Each row of a before or after table is a point. One or more steps were done to the points. Then noise was added and the rows were shuffled. The steps act on columns, c1 being the first. Write out the steps. A step turns or swaps two columns, mirrors them in a line or flattens them onto one, adds a multiple of one to another, or multiplies or shifts one. Angles are multiples of 10 degrees, from the lower column toward the higher: turns from -170 to 170, lines from 10 to 170 but not 90. Use the fewest steps. Two steps may share a column if one is a turn and the other turns, adds or multiplies; they go together, in the order done. Otherwise the lowest column goes first.

Before:
[[ 35   5  -2]
 [ 14  -3 -11]
 [-12 -35  -8]
 [  0   9  -6]
 [  7  -8  -9]
 [-14  17  -2]
 [  1 -24  -5]
 [ 38   3   1]
 [ -6  13   1]
 [ 15  18  30]
 [ 21  -1  28]
 [-14  14  11]]
After, 12 rows:
[[  0  22  -4]
 [  4  14   2]
 [ 15 -14  56]
 [ -1  21  21]
 [ 31 -22   2]
 [-32 -20 -17]
 [-14 -20 -10]
 [  0 -12 -19]
 [ 30 -18  -5]
 [  8 -11 -22]
 [  5   8 -12]
 [ 23   4  61]]
Steps: turn c1 and c2 by -40 degrees; multiply c3 by 2

Before, 10 rows:
[[  2   5   7]
 [  3   3  10]
 [ -4  -5   6]
 [-18 -22 -60]
 [ 16  -3  14]
 [  1   3  22]
 [ -3 -38 -45]
 [ 22  14 -10]
 [  8  16   5]
 [ 11  17  -1]]
After, 10 rows:
[[ 16  -4 -14]
 [  3   3 -11]
 [  3   3 -21]
 [ 26  13   8]
 [ 11  18  -1]
 [  8  16  -6]
 [-18 -21  60]
 [ -5  -6  -7]
 [  0   8  -8]
 [ -3 -38  45]]
Steps: multiply c3 by -1

Before (12 x 4):
[[-19  11 -44  20]
 [  8  17 -37  -2]
 [ 23 -17  -8   4]
 [ 28 -30   8  15]
 [-20   7  14  20]
 [ 30  35  -1  11]
 [-13  -6 -39 -30]
 [  1   1 -26  31]
 [-18 -60 -12 -36]
 [  3  26   3  19]
 [ 25  17  29  33]
 [ 22 -34  -1   4]]
After:
[[ 28  56 -36 -12]
 [ 18 -14  20 -44]
 [-15  37   4  -1]
 [-35 -29  11  -1]
 [-19  22   3  -7]
 [-28 -13  34  27]
 [ 14   3 -30 -39]
 [ -1   1  31 -26]
 [ 18 -11  19  14]
 [ -9 -25  20   3]
 [-22  35  15   7]
 [-10 -15  -2 -38]]
Steps: turn c1 and c2 by 170 degrees; swap c3 and c4

Before, 11 rows:
[[-19  -4 -12  37   8  -5]
 [-15  55  11  16 -58  26]
 [  1  50  -3   0  -8 -35]
 [  9 -26  19   4   2 -20]
 [ 36 -16   2  59 -20  27]
 [-30  20  -3  10  18  -6]
 [ 13   2  30   6  23   0]
 [ -8   9  32  -4 -19 -24]
 [ 26  33 -34   9 -42  19]
 [-26 -26 -14  36  -9  -8]
 [ -7 -19  31  -3  -6 -20]]
After, 11 rows:
[[ 23   0  -5 -31  13  -1]
 [ 12  -5  38  -1 -20  -3]
 [ -6 -17 -15 -32  -5 -14]
 [ 19  19  11   0 -32 -11]
 [-59  54   8 -18 -14  -2]
 [ -6 -29  42  -1 -25   3]
 [-18 -20  54 -24  34  34]
 [ -8  51  -1   2   1 -61]
 [-43  33  20  29  27   4]
 [  1 -28  -4 -21   8  -9]
 [-19   8 -13 -28  -6 -29]]
Steps: swap c1 and c5; add -0.5 times c2 to c6; turn c3 and c4 by -110 degrees
